Rows are points. Each table stands for the endless flat space through its points: a line for two points, a plane for three, and so on. Write the one point that lies in both, or say that there is none.

First (3 x 4)
[[ 0.3  0.1  0.1 -0.1]
 [-0.3 -0.6  0.2  0.3]
 [-0.6 -2.1  0.1  0.2]]
Second (2 x 4)
[[-1.2 -1.0  1.7  0.4]
 [-1.6 -1.1  1.0  0.8]]
They share: no point

First (3 x 8)
[[ 0.4  2.4 -2.5 -0.2 -2.3 -0.8 -1.8 -1.6]
 [ 2.5  0.3 -4.0 -2.3 -4.4 -2.9 -2.4 -0.7]
 [ 2.7  0.6 -3.6 -1.9 -4.0 -2.3 -1.6 -0.6]]
Second (2 x 8)
[[-0.4  0.5 -3.6  0.6 -1.5 -0.3 -0.2 -1.6]
 [ 2.1  2.5 -2.6 -1.9 -4.0 -2.3 -3.2 -1.1]]
They share: [ 1.1  1.7 -3.0 -0.9 -3.0 -1.5 -2.0 -1.3]

First (3 x 11)
[[ 1.6  1.8  3.3  1.8  0.1 -3.3 -2.2  0.2  1.2 -0.5 -0.5]
 [ 0.2  2.3  1.2  2.5  2.1 -2.6 -3.8 -0.1 -0.8 -1.0 -0.2]
 [ 1.4  2.9  3.4  1.1  0.5 -2.0 -3.0 -0.7  1.6 -0.8  0.0]]
Second (5 x 11)
[[ 3.0 -0.8  0.2 -0.4 -0.2 -4.8 -4.5 -2.0 -0.7 -4.5  2.3]
 [-2.4  4.0  3.6  2.8  1.6 -1.4 -3.2  1.2  1.4  1.0 -0.5]
 [-0.8  2.1  1.9 -2.9 -2.1 -6.3 -7.3 -0.6  1.5 -3.3  1.3]
 [ 1.6  2.2  0.8 -2.4 -0.6 -5.8 -6.0 -0.2  1.8 -3.2 -0.7]
 [ 2.8  3.5  5.6  2.8 -0.3 -2.6 -0.8  0.3  1.8  1.7 -2.4]]
They share: [ 1.2  2.2  2.8  1.8  0.7 -2.8 -2.8 -0.1  0.8 -0.7 -0.3]

First (4 x 14)
[[-1.6  3.2 -1.9  0.6  2.2  1.1  1.6 -1.3 -0.4 -0.4 -3.6 -3.5 -0.7 -1.0]
 [-3.3  3.6 -3.7 -2.9  0.9 -0.1  1.5  0.0 -0.7  0.4  3.6  0.4  1.1 -4.4]
 [-2.4  5.4 -0.7  1.0 -0.8  0.7  1.2 -0.1  0.2  1.0 -3.0 -3.1 -0.5  0.2]
 [-0.2  0.7 -1.3 -1.6  4.3  1.8  1.4 -1.9 -0.4  0.6 -2.1 -2.4 -0.6 -3.1]]
Second (6 x 14)
[[-1.0  2.5 -4.0 -2.7  2.0  3.3 -1.1 -3.9 -1.4  0.4 -0.3 -2.7 -1.3 -3.8]
 [-1.8  0.7 -0.2 -1.2  0.4  3.4  1.2 -1.7  1.3  1.8 -3.3  0.4 -0.5 -1.7]
 [-1.8  0.4 -5.0 -1.8 -0.5  7.0 -4.8 -2.9  3.4  3.3 -1.5  0.7 -1.1 -0.2]
 [-1.8 -1.4  2.5 -6.7  4.1  1.2  3.8 -1.3 -4.5 -1.9  0.3  2.3  0.3 -7.4]
 [-1.2  1.9 -2.9 -5.9  4.2  3.0 -0.6 -2.9 -3.6  0.0  2.9 -1.0 -1.3 -5.3]
 [-0.5  4.1 -5.6 -3.0  2.9  2.7 -1.8 -3.1 -1.8  1.0  1.7 -4.0 -1.8 -3.2]]
They share: no point

First (4 x 20)
[[ 3.4 -1.8 -0.7  1.6  4.7 -1.1  1.5 -0.6  1.4  5.4 -3.2 -0.2  0.5 -3.2
   0.9 -0.7  1.9 -4.9 -2.1  4.3]
 [ 2.3 -2.0  0.7  0.6  0.1  2.5  0.7 -3.1 -1.1  0.6  2.1 -1.2  3.1  1.6
   0.1 -0.8  2.1  0.5  4.6  3.3]
 [ 2.6 -0.4 -1.1  0.0  2.5 -0.1  2.3 -1.0  1.2  4.0 -2.0  0.2  0.5 -2.8
   0.7 -0.1  1.5 -3.9 -0.3  4.5]
 [ 3.4 -2.9  0.9  2.2  3.0  0.8  0.1 -2.2 -0.5  3.1 -0.2 -1.6  2.7  0.0
   0.2 -1.2  2.5 -1.6  1.4  3.6]]
Second (6 x 20)
[[ 3.8 -1.4 -1.1 -1.5  0.3 -1.7 -0.1  1.3 -3.8  3.5 -2.9  2.8 -0.6 -2.6
  -4.2 -4.2 -0.7 -2.4  5.4  3.6]
 [ 4.6 -3.2 -2.5 -2.5  3.8  0.2  1.2 -2.2  1.1  2.9 -1.5  3.3  0.7 -1.1
   0.4  0.8  1.1 -3.8  3.6  5.8]
 [ 0.8 -1.2 -1.6  2.8  1.8 -1.3  3.7 -2.5  1.0 -0.1 -0.3 -0.6  1.4  0.1
   4.5 -3.8 -0.8 -1.4 -1.0 -0.9]
 [ 2.6 -0.3 -2.2 -0.3  1.7 -0.9  3.6 -2.7 -1.9 -0.4  0.3  1.8  1.3  1.8
   0.6 -1.8 -0.8 -0.8  3.0  3.3]
 [-0.1 -4.0 -1.3  0.0  3.4  4.3  3.0 -3.3  5.9  1.6  1.5  1.6  0.9  0.5
   5.8  2.7  3.8 -2.4  1.2  3.6]
 [ 3.6 -5.7 -4.2  0.0  1.1  2.3  2.7 -3.0  0.8 -0.2  2.3  0.7 -3.1  2.7
   1.3  4.0  1.3 -5.4  4.3  4.1]]
They share: [ 1.5 -2.5 -1.5  0.2  1.8  1.0  2.3 -1.7  1.2  1.5 -0.1  1.4  0.3 -0.2
  2.0 -0.9  1.1 -2.2  2.3  2.6]
